Each row of a before or after table is a point. One or more steps were done to the points. Then noise was added and the rows were shuffled. The steps act on how far a point lies along the listed directions, d1 being the first. Write out the steps. A step turns or swaps two directions, mirrors them in a line or flattens them onto one, adds a multiple of one to another, or multiplies one. Angles are multiples of 10 degrees, from the lower direction toward the higher: turns from -170 to 170, lines from 10 to 170 but not 90. Use the fewest steps. Two steps may share a direction if one is a turn and the other turns, adds or multiplies; they go together, in the order done. Otherwise the lowest direction goes first.

Directions:
(1): [ 0.37 -0.13]
(2): [-0.13 -0.37]
Before, 13 rows:
[[ 0.34 -0.21]
 [ 0.16 -0.12]
 [ 0.42 -0.08]
 [-0.26 -0.11]
 [-0.49 -0.02]
 [-0.34 -0.26]
 [ 0.26 -0.40]
 [ 0.06 -0.27]
 [ 0.02 -0.36]
 [ 0.22 -0.20]
 [ 0.43  0.03]
 [ 0.59  0.73]
 [ 0.20  0.09]]
After, 13 rows:
[[ 0.16 -0.09]
 [ 0.29 -0.16]
 [ 0.41 -0.12]
 [ 0.09 -0.15]
 [-0.27 -0.06]
 [-0.46  0.12]
 [ 0.15 -0.11]
 [ 0.37 -0.16]
 [ 0.41 -0.06]
 [ 0.33 -0.23]
 [ 0.17 -0.01]
 [-0.22 -0.02]
 [ 0.40  0.22]]
Steps: multiply d2 by 0.4

Directions:
(1): [-0.33  0.13  0.30 -0.42  0.16  0.20]
(2): [ 0.34  0.09 -0.21 -0.14  0.51  0.10]
Before:
[[-0.86  0.23  0.55 -0.41 -0.45  0.05]
 [-0.49  0.20  0.31 -0.05 -0.14  0.18]
 [ 0.11  0.02 -0.10 -0.28  0.22  0.12]
 [-0.12  0.09 -0.13  0.13 -0.17 -0.20]
 [ 0.11 -0.03 -0.16 -0.21  0.35  0.03]
 [ 0.28 -0.09 -0.07  0.21 -0.12 -0.05]
 [ 0.04 -0.02  0.07 -0.01 -0.08 -0.12]
 [-0.08  0.24  0.31 -0.67  0.68  0.25]
 [-0.42 -0.07  0.18  0.06 -0.40 -0.13]]
After:
[[-0.12  0.08 -0.15  0.16 -0.17 -0.22]
 [-0.86  0.18  0.53 -0.29 -0.59  0.01]
 [ 0.05  0.03 -0.04 -0.31  0.18  0.16]
 [ 0.32 -0.02 -0.08  0.20 -0.06 -0.01]
 [-0.20  0.23  0.39 -0.68  0.60  0.25]
 [-0.46  0.17  0.32  0.03 -0.20  0.16]
 [ 0.06 -0.01  0.08 -0.03 -0.10 -0.11]
 [-0.37 -0.10  0.14  0.13 -0.42 -0.13]
 [ 0.07 -0.03 -0.11 -0.25  0.36  0.03]]
Steps: turn d1 and d2 by -10 degrees

Directions:
(1): [ 0.18  0.12  0.25  0.48 -0.03  0.48  0.41  0.25 -0.15 -0.06  0.09]
(2): [ 0.54 -0.05 -0.10  0.44  0.19 -0.45 -0.15  0.09  0.19 -0.01  0.20]
Before, 13 rows:
[[ 0.27 -0.12 -0.14 -0.07  0.10 -0.64 -0.16  0.03  0.08  0.09 -0.02]
 [-0.19 -0.06 -0.19 -0.11 -0.27 -0.22 -0.10 -0.05  0.10 -0.01 -0.02]
 [ 0.14 -0.09  0.21  0.54  0.09  0.33  0.31  0.15 -0.08 -0.05 -0.07]
 [ 0.60  0.00  0.05  0.69  0.18 -0.30 -0.27  0.28  0.17 -0.10  0.33]
 [ 0.61 -0.01  0.08  0.66  0.08 -0.11  0.15  0.19  0.11 -0.17  0.25]
 [-0.07  0.11  0.17  0.26 -0.03  0.14  0.39 -0.13 -0.15 -0.03  0.01]
 [-0.14  0.09  0.31  0.32 -0.25  0.81  0.39  0.25 -0.29 -0.04  0.06]
 [ 0.17  0.04 -0.08 -0.03  0.09 -0.04 -0.11  0.12  0.06  0.04  0.06]
 [ 0.32  0.16  0.27  0.70 -0.03  0.49  0.53  0.31  0.02 -0.04  0.20]
 [-0.01 -0.33 -0.31 -0.09  0.21 -0.35 -0.44 -0.14  0.08  0.02  0.04]
 [ 0.50 -0.11 -0.15  0.23  0.28 -0.70 -0.27 -0.03  0.43  0.05  0.19]
 [-0.07  0.04 -0.01 -0.01 -0.06  0.33 -0.04  0.10 -0.27  0.16 -0.11]
 [ 0.88 -0.03 -0.02  0.96  0.16 -0.26  0.23  0.38  0.23 -0.10  0.22]]
After (13 x 11):
[[ 0.22 -0.15 -0.31 -0.11  0.16 -0.82 -0.43 -0.22  0.47  0.10  0.12]
 [-0.39 -0.20 -0.44 -0.89 -0.09 -0.65 -0.47 -0.36  0.24  0.06 -0.31]
 [-0.36  0.01  0.09 -0.45 -0.14  0.14  0.20 -0.02 -0.26  0.09 -0.20]
 [ 0.55 -0.14 -0.23  0.43  0.08 -0.60 -0.41  0.06  0.23  0.04  0.27]
 [-0.09  0.07 -0.06 -0.24  0.05  0.08 -0.10  0.04 -0.02  0.01 -0.04]
 [ 0.26 -0.02 -0.09  0.24  0.07 -0.04 -0.19  0.12 -0.15  0.14  0.04]
 [-0.42 -0.17  0.03 -0.18  0.00  0.57  0.08 -0.01 -0.23 -0.03 -0.08]
 [-0.16  0.03  0.02  0.10 -0.34  0.18  0.19  0.12 -0.02 -0.05  0.03]
 [-0.50 -0.11 -0.11 -0.69 -0.08 -0.22 -0.57 -0.24  0.08 -0.01 -0.08]
 [ 0.12  0.02 -0.07  0.20  0.10 -0.43  0.05 -0.22  0.05  0.00  0.08]
 [-0.20 -0.15 -0.24 -0.57 -0.08 -0.47 -0.39 -0.33  0.16 -0.05 -0.13]
 [ 0.11 -0.25 -0.15  0.03  0.20 -0.49 -0.33 -0.18  0.21  0.05 -0.16]
 [-0.66  0.00  0.06 -0.77 -0.13  0.18 -0.02 -0.24  0.01  0.08 -0.23]]
Steps: turn d1 and d2 by 130 degrees

Directions:
(1): [ 0.19 -0.02  0.11 -0.45 -0.09  0.11 -0.07  0.19  0.21 -0.56  0.24  0.03
 -0.19  0.39 -0.60  0.30 -0.02  0.17 -0.10  0.35]
(2): [-0.62 -0.19 -0.05  0.14 -0.12 -0.31 -0.54  0.13  0.36  0.21 -0.33 -0.13
 -0.19  0.08  0.04  0.28  0.26  0.28 -0.12  0.27]
(3): [ 0.31 -0.11 -0.11 -0.76  0.11 -0.28 -0.06  0.17 -0.01  0.50 -0.25 -0.13
 -0.05  0.18  0.23 -0.12 -0.22 -0.23  0.24  0.32]
(4): [-0.21  0.51  0.15 -0.35  0.36 -0.23  0.16 -0.11  0.29 -0.10  0.33 -0.28
  0.39  0.07  0.36 -0.12  0.22  0.22 -0.41  0.00]
(5): [-0.24 -0.07  0.40  0.09 -0.10  0.21  0.09 -0.43  0.17  0.04  0.09 -0.33
  0.08  0.46  0.16  0.10 -0.44  0.23  0.63 -0.05]
(6): [-0.23 -0.73 -0.16 -0.14  0.40 -0.23  0.40 -0.36  0.06 -0.12  0.03 -0.02
 -0.38  0.01 -0.11 -0.31 -0.10  0.14 -0.25 -0.16]
Before:
[[ 0.41  0.67  0.39  0.54 -0.68  0.53 -0.25  0.13 -0.16 -0.11  0.13  0.05
   0.22 -0.05 -0.06  0.45 -0.16 -0.05  0.67 -0.14]
 [-0.75 -0.09  0.17  0.55  0.19  0.09 -0.01 -0.31  0.16 -0.30  0.13 -0.09
  -0.19  0.08 -0.05  0.19  0.17  0.39 -0.16 -0.09]
 [ 0.34 -0.30  0.00 -0.47 -0.22  0.00  0.19  0.16 -0.14  0.53 -0.22 -0.28
  -0.10  0.36 -0.06  0.10 -0.66 -0.28  0.58  0.22]
 [ 0.05 -0.36  0.10  0.34  0.04  0.17  0.36 -0.54 -0.08 -0.43  0.15  0.13
  -0.02  0.19 -0.11 -0.20 -0.42  0.24  0.18 -0.23]
 [ 0.24 -0.35  0.05 -0.27 -0.04  0.11  0.19 -0.11 -0.09 -0.06 -0.21 -0.01
  -0.39  0.31 -0.19  0.10 -0.31  0.02  0.48  0.39]
 [ 0.33 -0.26 -0.01 -0.85  0.07 -0.05  0.29 -0.18  0.26 -0.23  0.14 -0.17
  -0.29  0.26 -0.24 -0.06 -0.34  0.04  0.08  0.12]
 [ 0.01 -0.38 -0.11  0.58  0.05  0.12  0.24 -0.11 -0.20 -0.27  0.01  0.23
  -0.19 -0.35 -0.43 -0.17  0.03  0.06 -0.34 -0.25]
 [ 0.15 -0.09  0.16  0.49 -0.20  0.38  0.02 -0.26 -0.16 -0.15  0.10  0.08
  -0.23  0.06 -0.31  0.12 -0.10 -0.07  0.41 -0.35]
 [-0.15 -0.24  0.05  0.73 -0.31  0.33  0.11 -0.22 -0.01 -0.40 -0.09  0.35
  -0.16 -0.07 -0.47  0.20 -0.04  0.16  0.08 -0.13]
 [-0.29 -0.44  0.04  0.71  0.03  0.20  0.23 -0.31  0.12 -0.29 -0.10  0.20
  -0.31  0.07 -0.37  0.02 -0.25  0.39  0.14 -0.27]
 [ 0.17  0.63  0.02  0.57 -0.26  0.26 -0.14 -0.05 -0.22 -0.13  0.29  0.18
   0.35 -0.07 -0.23  0.30  0.15  0.03  0.04 -0.19]
 [ 0.20 -0.24  0.01 -0.53  0.17 -0.07  0.46  0.06  0.04 -0.47  0.22  0.07
  -0.19  0.03 -0.27 -0.27 -0.11  0.00 -0.14 -0.02]
 [-0.63 -0.62  0.09  0.51 -0.11  0.01 -0.19 -0.13  0.19 -0.14 -0.16  0.04
  -0.35  0.08 -0.16  0.25  0.15  0.30  0.01  0.00]
 [ 0.13 -0.23 -0.03  0.41 -0.10  0.30  0.11  0.00 -0.28 -0.70  0.12  0.13
  -0.26 -0.03 -0.47  0.09 -0.31  0.05 -0.04 -0.16]]
After, 14 rows:
[[-0.04 -0.40 -0.10  0.54  0.11  0.10  0.28 -0.17 -0.16 -0.29  0.04  0.19
  -0.18 -0.33 -0.40 -0.20  0.04  0.10 -0.36 -0.26]
 [ 0.37 -0.31  0.03 -0.25 -0.21  0.19  0.25  0.19 -0.15 -0.36  0.02  0.18
  -0.30  0.04 -0.42 -0.07 -0.29 -0.16  0.31  0.02]
 [ 0.04  0.08 -0.27  0.64 -0.02  0.06 -0.04  0.30 -0.05 -0.28 -0.16  0.52
  -0.14 -0.41 -0.42  0.07  0.28  0.12 -0.47 -0.14]
 [-0.41  0.11  0.04  0.77 -0.18  0.27 -0.34  0.13 -0.08 -0.20 -0.09  0.18
  -0.20 -0.14 -0.23  0.38  0.30  0.11 -0.06  0.03]
 [ 0.08  0.99  0.24 -0.17  0.20 -0.12  0.21 -0.01  0.23 -0.37  0.61 -0.17
   0.50 -0.23  0.29 -0.01  0.39  0.24 -0.53 -0.21]
 [-0.14  0.10 -0.13  0.42  0.02  0.02  0.18 -0.02  0.06 -0.49  0.07  0.38
   0.02 -0.33 -0.35  0.04  0.40  0.16 -0.64 -0.11]
 [-0.40 -0.27 -0.13  0.45 -0.14 -0.09 -0.36  0.30  0.07 -0.14 -0.20  0.25
  -0.24 -0.26 -0.20  0.26  0.54  0.12 -0.42  0.09]
 [ 0.48  0.20 -0.29 -0.77  0.06 -0.34  0.16  0.57 -0.13  0.44 -0.09 -0.13
   0.12 -0.06  0.03 -0.04 -0.04 -0.39 -0.30  0.29]
 [-0.14  0.52  0.10  0.28  0.17  0.04  0.21 -0.42  0.04 -0.25  0.54 -0.06
   0.41  0.09 -0.02  0.07  0.13  0.31 -0.23 -0.28]
 [ 0.50  0.14 -0.22  0.41 -0.19  0.17 -0.03  0.17 -0.34 -0.36 -0.01  0.52
   0.09 -0.30 -0.25 -0.05  0.07 -0.13 -0.22 -0.06]
 [ 0.66 -0.08 -0.15 -0.62 -0.30  0.13 -0.05  0.25  0.00 -0.13 -0.07  0.10
  -0.30  0.05 -0.41  0.14 -0.23 -0.24  0.19  0.23]
 [ 0.21  0.37 -0.09  0.14  0.15  0.02  0.06  0.04 -0.09 -0.27  0.27  0.17
  -0.01 -0.31 -0.19 -0.06  0.47 -0.11 -0.47 -0.30]
 [ 0.13 -0.01 -0.14  0.20  0.12  0.09  0.16  0.11 -0.22 -0.78  0.24  0.15
  -0.14 -0.20 -0.38 -0.02 -0.02  0.07 -0.51 -0.14]
 [ 0.44  0.12 -0.22 -0.47  0.11 -0.13  0.07  0.35 -0.14 -0.11 -0.16  0.19
  -0.19 -0.10 -0.16  0.03  0.22 -0.14 -0.23  0.49]]
Steps: turn d4 and d6 by 110 degrees; turn d5 and d6 by -120 degrees

Directions:
(1): [ 0.04  0.21 -0.10  0.07 -0.09  0.47 -0.23  0.55 -0.46  0.16  0.35  0.20
  0.25  0.03 -0.29 -0.32  0.15  0.65 -0.03 -0.09  0.14  0.37 -0.23  0.07
  0.12  0.24  0.18  0.46 -0.19 -0.19  0.12  0.18  0.27  0.01 -0.14  0.16
  0.16  0.05  0.27 -0.68  0.39 -0.14  0.35  0.27 -0.03  0.25 -0.37  0.03]
(2): [-0.24  0.69 -0.36 -0.45  0.30  0.21 -0.31 -0.28 -0.16 -0.20  0.46 -0.26
  0.06  0.00 -0.41 -0.49  0.16  0.26 -0.35  0.22 -0.05 -0.16 -0.06  0.19
 -0.04 -0.45 -0.23 -0.26  0.23 -0.20  0.17  0.06 -0.03 -0.15  0.07 -0.47
 -0.14 -0.10 -0.16  0.09 -0.17  0.33  0.28 -0.52 -0.14 -0.23  0.07 -0.21]
Before:
[[ 0.06 -0.71  0.31  0.21 -0.05 -0.44  0.38 -0.06  0.29  0.13 -0.67  0.34
  -0.23 -0.07  0.29  0.79 -0.13 -0.28  0.25 -0.07  0.12 -0.05  0.25 -0.35
  -0.08  0.23  0.15 -0.09 -0.03  0.34 -0.04 -0.11  0.01  0.07  0.07  0.14
   0.11 -0.01  0.09  0.22 -0.01 -0.27 -0.35  0.25 -0.03  0.28  0.17  0.02]
 [-0.07  0.66 -0.37 -0.31  0.06  0.58 -0.43  0.14 -0.44 -0.15  0.60  0.02
   0.07  0.13 -0.31 -0.46  0.25  0.76 -0.35  0.31 -0.09  0.10 -0.32  0.20
   0.06 -0.25 -0.12  0.15 -0.01 -0.32  0.05  0.36  0.25 -0.15  0.15 -0.38
  -0.10  0.15  0.21 -0.46  0.22  0.26  0.60 -0.24 -0.05 -0.02 -0.27 -0.28]
 [ 0.15 -0.02  0.11  0.09 -0.10  0.40 -0.12  0.42 -0.42  0.26  0.08  0.38
   0.06 -0.16 -0.23  0.00  0.11  0.27  0.21 -0.15  0.34  0.16 -0.16 -0.04
   0.15  0.42  0.25  0.35 -0.23  0.11 -0.18 -0.09  0.12 -0.06 -0.15  0.21
   0.30 -0.01  0.17 -0.44  0.30 -0.31  0.05  0.23 -0.04  0.39 -0.27  0.04]
 [-0.05  0.12 -0.08 -0.03  0.01  0.11 -0.15  0.27 -0.34  0.15  0.38  0.12
   0.09  0.13 -0.25 -0.13 -0.01  0.46 -0.32  0.02  0.06  0.11 -0.05 -0.02
   0.03  0.08  0.07  0.20 -0.01 -0.15  0.10  0.15 -0.08 -0.02  0.08  0.01
   0.03  0.08  0.12 -0.30  0.18  0.08  0.19  0.12 -0.14 -0.03 -0.21 -0.03]
 [-0.03 -0.18  0.09  0.23  0.02  0.08  0.03  0.31  0.04  0.10  0.07  0.18
  -0.01  0.01 -0.05  0.09 -0.16  0.27  0.11 -0.14  0.07  0.27 -0.11 -0.06
   0.14  0.40  0.20  0.46 -0.17 -0.04 -0.11  0.05  0.07  0.07 -0.12  0.20
  -0.15 -0.05  0.13 -0.47  0.20 -0.27  0.00  0.31  0.10  0.00 -0.30  0.00]
 [ 0.20 -0.57  0.31  0.45 -0.33 -0.04  0.21  0.19 -0.26  0.22 -0.06  0.35
   0.04 -0.08  0.20  0.30  0.05  0.01  0.35 -0.07 -0.06  0.31  0.06 -0.05
   0.22  0.48  0.24  0.35 -0.05  0.13 -0.21  0.05  0.11  0.03 -0.13  0.32
   0.12 -0.13  0.23 -0.28  0.24 -0.18 -0.22  0.51  0.17  0.21 -0.07  0.23]
 [-0.47  0.58 -0.24 -0.40  0.28  0.18 -0.33 -0.26  0.04 -0.19  0.26 -0.31
  -0.12 -0.11 -0.34 -0.43  0.12  0.17 -0.39  0.23  0.03 -0.26 -0.01  0.08
   0.02 -0.59 -0.36 -0.18  0.15 -0.24  0.27 -0.05 -0.02 -0.12  0.16 -0.49
  -0.20 -0.10 -0.24  0.11 -0.21  0.46  0.31 -0.56 -0.23 -0.31  0.17 -0.31]
 [-0.34  1.08 -0.44 -0.67  0.37  0.20 -0.27 -0.73 -0.03 -0.48  0.52 -0.44
   0.14 -0.01 -0.34 -0.52  0.12  0.13 -0.50  0.38 -0.14 -0.40  0.05  0.26
  -0.24 -0.60 -0.29 -0.34  0.36 -0.35  0.24  0.08  0.19 -0.21  0.11 -0.69
  -0.14 -0.21 -0.15  0.32 -0.17  0.31  0.33 -0.79 -0.33 -0.27  0.06 -0.38]
 [ 0.31 -0.61  0.27  0.52 -0.37  0.23  0.05  0.69 -0.28  0.22 -0.15  0.42
   0.01  0.06  0.21  0.24 -0.17  0.19  0.21 -0.39  0.16  0.46 -0.24 -0.17
   0.15  0.61  0.23  0.62 -0.30  0.09 -0.03 -0.03  0.11  0.28 -0.26  0.66
   0.03  0.27  0.41 -0.44  0.21 -0.32  0.09  0.55  0.24  0.34 -0.32  0.22]
 [ 0.34 -0.52  0.40  0.29 -0.20 -0.29  0.22  0.30  0.05  0.16 -0.47  0.06
  -0.09  0.05  0.14  0.45 -0.15 -0.14  0.21 -0.13  0.19  0.07  0.01 -0.03
  -0.05  0.23  0.22  0.20 -0.18  0.28 -0.24 -0.06  0.04  0.09 -0.12  0.61
  -0.06  0.16  0.16  0.09  0.17 -0.15  0.09  0.27 -0.03  0.16  0.09  0.28]
 [ 0.30 -0.77  0.30  0.28 -0.33 -0.52  0.42 -0.38  0.36  0.06 -0.63  0.24
  -0.15  0.03  0.49  0.52 -0.14 -0.89  0.37  0.00 -0.13 -0.37  0.28 -0.06
  -0.12  0.16  0.07 -0.17 -0.14  0.29 -0.21 -0.24 -0.19  0.08  0.18  0.35
   0.02  0.12 -0.03  0.49 -0.18  0.13 -0.35  0.22  0.04 -0.04  0.21  0.12]
 [-0.03 -0.69  0.34  0.12 -0.08 -0.46  0.32 -0.36  0.39 -0.09 -0.51 -0.07
  -0.28  0.15  0.25  0.46 -0.12 -0.70  0.29 -0.01  0.07 -0.23  0.05 -0.09
  -0.06  0.16  0.07 -0.22 -0.07  0.39  0.00 -0.13 -0.10  0.08 -0.09 -0.01
  -0.04  0.02 -0.05  0.52 -0.23 -0.03 -0.33  0.09 -0.02 -0.15  0.08  0.14]]
After:
[[-0.33  0.13 -0.10 -0.45  0.27 -0.13 -0.06 -0.61  0.11 -0.27  0.14 -0.39
  -0.11  0.17 -0.32 -0.19  0.14 -0.26 -0.18  0.27  0.06 -0.32 -0.08  0.15
  -0.06 -0.39 -0.20 -0.43  0.18  0.07  0.26 -0.02 -0.12 -0.09 -0.03 -0.54
  -0.17 -0.09 -0.18  0.49 -0.37  0.31  0.10 -0.50 -0.23 -0.39  0.07 -0.12]
 [-0.01  0.55 -0.16 -0.35  0.19  0.15 -0.29  0.03 -0.28 -0.13  0.30 -0.23
   0.10  0.04 -0.54 -0.34  0.16  0.40 -0.32  0.19  0.15 -0.07 -0.13  0.24
  -0.07 -0.43 -0.12 -0.02  0.10 -0.03  0.01  0.05  0.07 -0.13 -0.05  0.00
  -0.27  0.01 -0.03  0.06 -0.02  0.28  0.58 -0.45 -0.28 -0.11  0.08 -0.01]
 [-0.09  0.49 -0.36 -0.48  0.19  0.06 -0.21 -0.72 -0.08 -0.26  0.28 -0.11
   0.05  0.03 -0.32 -0.37  0.21 -0.21 -0.25  0.37 -0.18 -0.57  0.09  0.30
  -0.15 -0.53 -0.29 -0.49  0.14 -0.15  0.10 -0.04 -0.19 -0.13  0.21 -0.44
  -0.18 -0.07 -0.21  0.45 -0.35  0.63  0.28 -0.61 -0.21 -0.38  0.26 -0.26]
 [-0.10  0.55 -0.31 -0.23  0.05  0.66 -0.56  0.38 -0.61 -0.08  0.70  0.07
   0.16  0.05 -0.53 -0.59  0.12  0.82 -0.33 -0.10  0.12  0.32 -0.41  0.15
   0.11 -0.06 -0.08  0.38  0.00 -0.30  0.25  0.08  0.12  0.02 -0.17 -0.02
  -0.15  0.09  0.22 -0.53  0.05  0.11  0.65 -0.20 -0.01  0.06 -0.29 -0.09]
 [ 0.37 -0.65  0.29  0.44 -0.48  0.07  0.22  0.50 -0.02  0.20 -0.36  0.43
  -0.13  0.11  0.52  0.52 -0.12  0.11  0.32 -0.03 -0.05  0.23 -0.16 -0.16
   0.05  0.44  0.19  0.42 -0.39  0.09 -0.29  0.15  0.20  0.14  0.09  0.39
   0.10  0.31  0.43 -0.43  0.40 -0.29 -0.05  0.60  0.23  0.30 -0.30  0.10]
 [ 0.09  0.28 -0.05 -0.07  0.03  0.54 -0.25  0.33 -0.47  0.16  0.33  0.37
   0.12 -0.19 -0.43 -0.25  0.20  0.41  0.03 -0.04  0.32  0.07 -0.18  0.03
   0.12  0.27  0.16  0.24 -0.18  0.06 -0.06 -0.03  0.15 -0.08 -0.20  0.01
   0.25 -0.07  0.12 -0.44  0.21 -0.17  0.24  0.02 -0.08  0.30 -0.25 -0.06]
 [ 0.10 -0.24  0.09  0.19 -0.13 -0.05  0.00  0.39 -0.21  0.26  0.14  0.22
   0.04  0.08 -0.02  0.09 -0.13  0.25 -0.12 -0.04  0.06  0.16 -0.02 -0.12
   0.06  0.25  0.15  0.23 -0.10 -0.02  0.00  0.08 -0.04  0.07  0.06  0.23
   0.10  0.12  0.13 -0.32  0.26 -0.05  0.03  0.35 -0.10  0.07 -0.27 -0.01]
 [ 0.28 -0.81  0.54  0.45 -0.38 -0.59  0.61 -0.26  0.56 -0.05 -0.75  0.11
  -0.14  0.00  0.79  0.80 -0.32 -0.81  0.43 -0.14 -0.06 -0.15  0.30 -0.27
  -0.21  0.46  0.23  0.15 -0.10  0.27 -0.22 -0.11  0.12  0.21 -0.02  0.48
   0.16 -0.02  0.17  0.36  0.09 -0.47 -0.50  0.38  0.03  0.26  0.05  0.16]
 [-0.37  0.45 -0.32 -0.53  0.41  0.10 -0.21 -0.33 -0.13 -0.17  0.19 -0.03
  -0.05 -0.08 -0.48 -0.12  0.18  0.32 -0.29  0.29  0.10 -0.20  0.06 -0.04
  -0.09 -0.42 -0.21 -0.39  0.29  0.01  0.32  0.04  0.02 -0.20  0.16 -0.57
  -0.06 -0.17 -0.06  0.18 -0.16  0.23  0.17 -0.51 -0.27 -0.04  0.20 -0.28]
 [-0.13  0.42 -0.19 -0.13  0.04  0.36 -0.28 -0.05 -0.58 -0.01  0.65  0.04
   0.19 -0.07 -0.43 -0.48  0.29  0.50 -0.11  0.21 -0.10  0.18 -0.06  0.20
   0.23 -0.07 -0.04  0.10  0.22 -0.20  0.06  0.16  0.15 -0.19 -0.08 -0.30
  -0.05 -0.25  0.08 -0.31  0.11  0.25  0.26 -0.16 -0.05 -0.07 -0.08 -0.04]
 [-0.17  0.22 -0.12 -0.02  0.17  0.24 -0.21  0.23 -0.09  0.00  0.36  0.03
   0.03 -0.01 -0.32 -0.21 -0.10  0.48 -0.06 -0.04  0.02  0.20 -0.22  0.01
   0.13  0.11  0.06  0.37 -0.07 -0.15  0.00  0.12  0.11 -0.01 -0.14 -0.06
  -0.19 -0.06  0.05 -0.46  0.19 -0.09  0.26  0.00 -0.01 -0.15 -0.33 -0.12]
 [ 0.00 -0.72  0.45  0.38 -0.24 -0.38  0.34  0.09  0.45  0.09 -0.67  0.11
  -0.32 -0.11  0.50  0.60 -0.23 -0.53  0.31 -0.14  0.04 -0.07  0.18 -0.28
   0.09  0.16 -0.04  0.16 -0.25  0.21 -0.05 -0.18 -0.03  0.18  0.13  0.35
   0.05  0.10  0.01  0.16 -0.06 -0.08 -0.37  0.30  0.05  0.03  0.16  0.10]]
Steps: mirror d1 and d2 in the line at 170 degrees
